Every row gives one point. The window is the flat piece filled in between its corners: a triangle in 3 columns, a solid with four corners in 4, and so on. A path goes straight from each point to the next, and from the last back to the first. List the points from which the path goes on through the window.
In the rows, zero is written as 128.

Window, 3 rows:
[[123 150 157]
 [156  92 113]
 [ 87 148 170]]
Path:
(1): [125 113 173]
(2): [171 108 162]
(3): [135  89  83]
(4): [ 73 165 136]
(5): [114 137 177]
(6): [ 90 134 177]
(7): [ 94 181 139]
(8): [ 99 159 126]
(9): [147 136 188]
(10): [114 127 174]
(11): [ 85 139 137]
(12): [102 132 135]
(13): [108 114 182]
(14): [ 89 127 196]
(15): [ 93 159 146]
(16): [116 172 144]
Through the window after points: 2, 4, 6, 8, 14, 16

Window (4 x 4):
[[109 159  99  73]
 [112 118  98 121]
 [147 140 163 188]
 [145 136 219  97]]
Path:
(1): [ 93 138 150 131]
(2): [ 80 121 189 117]
(3): [182 156 139 177]
(4): [183 144 144 101]
(5): [ 91 130 164  76]
(6): [125 132 174 176]
(7): [157 122 175 141]
(8): [162 115  82  94]
(9): [ 80 128 128 147]
(10): [100 132 141 144]
(11): [161 128 114 108]
(12): [141 116  95 129]
Through the window after points: 2, 8, 10, 12

Window (4 x 4):
[[ 83 112 130  77]
 [171 150 110 124]
 [107 143 168  79]
 [144 118 104 160]]
Path:
(1): [124 155  74 126]
(2): [150 112 106 135]
(3): [171 110 121 125]
(4): [108 151 105 186]
(5): [ 82 162 136 103]
(6): [134  97 153  74]
(7): [ 85  91 163  82]
(8): [ 50 139 105  58]
(9): [150 153 110 122]
(10): [172 131 144 102]
(11): [134 122 162  79]
(12): [102 157 153  73]
(13): [106 162 140  92]
(14): [129 115 178  83]
(15): [152  92 104 121]
(16): [130 150 110 188]
Through the window after points: 5, 9, 13, 15

Window, 6 rows:
[[136 158 110  65 151  84]
 [132 127 114 138 225 158]
 [148 111 100 165 108  90]
 [111 179 114  89 113 123]
 [113 139 174 173 126 110]
 [109 145 186  83 153 148]]
Path:
(1): [ 58 149 108  92 136 120]
(2): [195 151 127 116 177 117]
(3): [156 158 163 124 160 123]
(4): [ 74 132 150 133 116 124]
(5): [ 73 151 130  81 125  77]
(6): [136 157 153  82 127 117]
(7): [180 184 151  87 108 117]
(8): [ 80 124 136  79 186 113]
(9): [111  79  96 148 125 110]
(10): [159 142 114 156 113  91]
(11): [183 138 107 156 120 114]
(12): [100 127 150 108 160  99]
(13): [ 87 126 123 134 133 102]
(14): [195 127 141 163 140 108]
(15): [153 225 145 115 142 136]
(16): [ 94 109 147  74 154 107]
Through the window after points: 1, 3, 7, 9

Window:
[[ 70 127 108 154 137   7 158 201]
 [133 108 186 119 133 124 137 110]
 [170 156 162 113  93 109 152 165]
 [104 131  72 131 101 169 139  80]
 [124 104 182 141 121 117 125 195]
 [150  66 107 142 133 135 132 116]
 [138 116 125 157 124 127  92 101]
 [136 107  89 110 163 173 100  92]]
Path:
(1): [133 123 138 108  84 134 101 135]
(2): [123 120 153 113 114  97 115 138]
(3): [127  91  70 216 123 112 200 176]
(4): [124 131 164 149 141 135 125 140]
(5): [133  60 109 115  69  98 116 174]
(6): [111 118  88  99  92 137 130 137]
(7): [134 126 132 174 139 122 134 128]
(8): [135 120 128 142 131 146 148 111]
(9): [131  95 159 105 116 102 115 129]
(10): [117 117 133 115  96 112 132 141]
(11): [127 120 143 155 128 109 151 142]
(12): [124 138 127 162 188 122 159 139]
Through the window after points: 4, 8

Window (8 x 8):
[[169  83 137 119  82 109 167 124]
 [134 126 114 136 133  83 107  98]
 [140  88 114  84 134 112 148 109]
 [100 203 118 127 168 130  77 142]
 [167  70 106 117  98 124  86 122]
 [131  64  90 139  99 113 157 139]
 [ 76  88 129  94  68  66 167 170]
 [143 203  79  99 153  95 104 129]]
Path:
(1): [188 133 104 115 123  69 116 175]
(2): [ 79 120 122 141 109 120 127  76]
(3): [145 106 110 128  85 131 100 110]
(4): [152  87 109 112 148  77 107 131]
(5): [125 112 114 118 145  47 134 141]
(6): [123 130 110  95  74 171 155 117]
(7): [126  61  80 132  61 142 133  78]
(8): [129 101 120 111 140  78 160 180]
(9): [105 128 118 126 168  80 128 143]
(10): [126 160 108 107  62 127 123 108]
(11): [122 147  73 109  52  95  58  89]
(12): [156  84 120 119 128 125 110 139]
(13): [128 121 123 118 141  65 150 178]
(14): [ 76 108 112  91  52 106 129 112]
(15): [123 101 124 133  80 115 134  87]
(16): [143  90 122 111 124  92 142 161]
Through the window after points: 3, 7, 11, 13

Window (9 x 9):
[[142  94 162 153 186 142 131 137  94]
 [111 161  74 130 175  49 167 192 106]
 [215 103 215 156 121 161 112 131 141]
 [ 96 132 161 166 157  92 160 136 148]
 [197 202 113 142 123 170  87 102 139]
 [131 131  70 129 134 112 156 147 185]
 [ 83 158  84 147 110  97 121 165  87]
 [155  95 173 149 158  96  84 116 110]
 [165 132 167  88 146 139 126 122 134]]
Path:
(1): [125 125 153 131 137 122  96 163 128]
(2): [124 129 145 140 186 143 129 178 114]
(3): [151 121 121 140 113  88 132  91  98]
(4): [143 149 111 134 157  44 195 153 101]
(5): [118 140 104 138 162 116 107 176 136]
(6): [110 149 101 148 168 127 100 186 149]
(7): [145 135 116 112 120  99 172  93 108]
(8): [162 139 139 164 151 100 154 106  75]
Through the window after points: 2, 4

Window, 9 rows:
[[179  95  94  36 145 111 132 146 139]
 [154 216 187 114 119  89 144 106 150]
 [123 116 146 149 144 138 143  45 121]
 [140  57  88 114 127 118 111 142  56]
 [129  89 141  77 196  96 122 125 119]
 [139 154 124 108 126  98  46 151 152]
 [114 201 164  74 104 136 156 140 156]
 [140  99  68 111 175 120 140 154 104]
 [158 111 155  97 152 104 136 166 175]]
Path:
(1): [157 129 133 123 157 141 114 114 126]
(2): [182 126 147  88 150 130  69 142 136]
(3): [ 89 149  93 127 114  73  90 141 139]
(4): [111 116 100  89 138  76 145 141 124]
(5): [161 130 136  89 137 122 109 149 122]
(6): [163 162 186 122 168 140 119 127 146]
(7): [105 110 101  91 113  64 135 127 133]
(8): [130 143 100  56  93  74 138 100 190]
(9): [174 129 141  90 162 125 121 149 111]
(10): [155 197 151  74 120 147 128 149 151]
(11): [ 93 124 135  80 120  98 169 123 138]
(12): [105 153 121  88 123  58 173 137 133]
Through the window after points: 2, 8, 10, 12

Window, 11 rows:
[[109 126 116 190 219 108  99  63  65  58  94]
 [132  65 116 144  86 125 157 125  90 134 124]
 [129 124  90 113  97 113 115 106 157 123 154]
 [134  89 145 116 181 118 119 158  62 140 152]
 [126 110 164 103  94  95 148  86 112  86 129]
 [142 116 135  90  48  82 147 128 100 175  75]
 [ 58  88 144 104 111  95 156 109 136 137 110]
 [113 138 142 153  89  66 162 132 146 117 136]
 [126 120 152 128 195 206 148 164 111 129 140]
 [150  70 166 130 178 154 116 170 149 127 121]
 [ 83 138 157 210 181 121  32  92  33  46 113]]
Path:
(1): [122 135 180 155 129  98 145 101 105 171 129]
(2): [132  91 115  95  94 108 125 138  87 114  98]
(3): [124 115 135 122 140 117 128 151 102 111 108]
(4): [121 102 134 165 128 144 135  85 144 171 155]
(5): [134  66 194 150 159 124 122 111 111 165 156]
(6): [110 139  74  94 153 162 126 160  86  76  93]
(7): [122 100 128 125 144 136 134 147 106 104 116]
(8): [117 121 158 141 177 170 143 122 105 151 154]
(9): [120 102 137 156 152 113 122  95 100 148 116]
(10): [127 101 109 125 146 156 120 209 102  53 129]
(11): [ 75 102 109 123 140 110 143 154 105  82 102]
(12): [141 123 174 132 125 107 102  77 114 155 134]
Through the window after points: 1, 7

Window:
[[161 154 124 195 127 127 113 147 113 152 163 122]
 [126 132 136 183 116 139 132 101 189 168 152  54]
 [ 92 149 186 115 117 148 145 133 104  44 139 184]
 [108 143 126 103 179 119 113 152 159 102 152 125]
 [173  94 139 105 106 157 148 145  95 141 118  95]
 [189 137 167  95 182 162 166  36 153 123 100  93]
 [163 141 155 109 144 129  98 102 137 143 186 103]
 [143 165 102 124 116 179  73 151 146 184  88 130]
 [185 152 187 147 106 105 155  81 108 161  81 184]
 [122 206 138 170 120 122  71 154 174 138  77  99]
 [ 92 139 179 113 169 150 122 170 107 109 167 131]
 [114 138 127 140 118 126 148 121  89 143 157  88]]
Path:
(1): [125 111 151 165 126 173  77 109  96 111  45 136]
(2): [153  76 146 163 145 137 118 132 108 131 118 103]
(3): [145 183 136  95  98 158 134 138 130 145 130 131]
(4): [213 204 118 105 132  91 161 176 115 119 136 127]
(5): [ 66  93 174 128 141 172  99  88 138 128 148 106]
(6): [123 127 132 150 121 157  98 107 126 139 125  87]
(7): [160 169 153 127 148 128 173 140 153 150 122 139]
(8): [166 183 145  83 163 130 165 118 175 162 182 100]
Through the window after points: 2, 8

Window, 12 rows:
[[191  89  40 104 192 141  43 172 184 113 106 154]
 [114 107  91 116 119 143 145 118 109 120 173 103]
 [135 131 153 138 115 175 163 172 144 172 110  89]
 [134  87 103 108 179 150 128  74 121  99  49 124]
 [105 138 161 111  95 133 138  52 136 122 145 151]
 [152 201 122 171  78 171 102 142  92 161 205 115]
 [132 110 136 129 114 106 119 131 151  33  84 143]
 [ 68 192 130 132 163 107 140 128  95 179 162 100]
 [ 74 162 111  89 113 115 133 131  98 132  84 166]
 [131 130  81  68 194 188 105  99 137  74 163 116]
 [ 68 151 130 146  86 141  67 116 131 136 117 125]
 [116  81 164 114 179 139 125 181  93 138  96 127]]
Path:
(1): [139 144 149  98 111 142 105 118 128 152 132 101]
(2): [ 89  99  86 182 138 130 145 145 137 108  78 169]
(3): [110 125 106 138 133 173 127 107 120 105 128 154]
(4): [123 130 113  73 165 103 100 118 121 120 123 108]
(5): [150 146 130  82  89 136 109 121 124 133 116 129]
(6): [ 46 134 115 181 203 145 126 133 133 119 122 133]
(7): [ 91 109 142 147 163 149 156  81 135 104 141 191]
(8): [142 144 135 101  84 130 108 129 138 123 111  92]
Through the window after points: 7
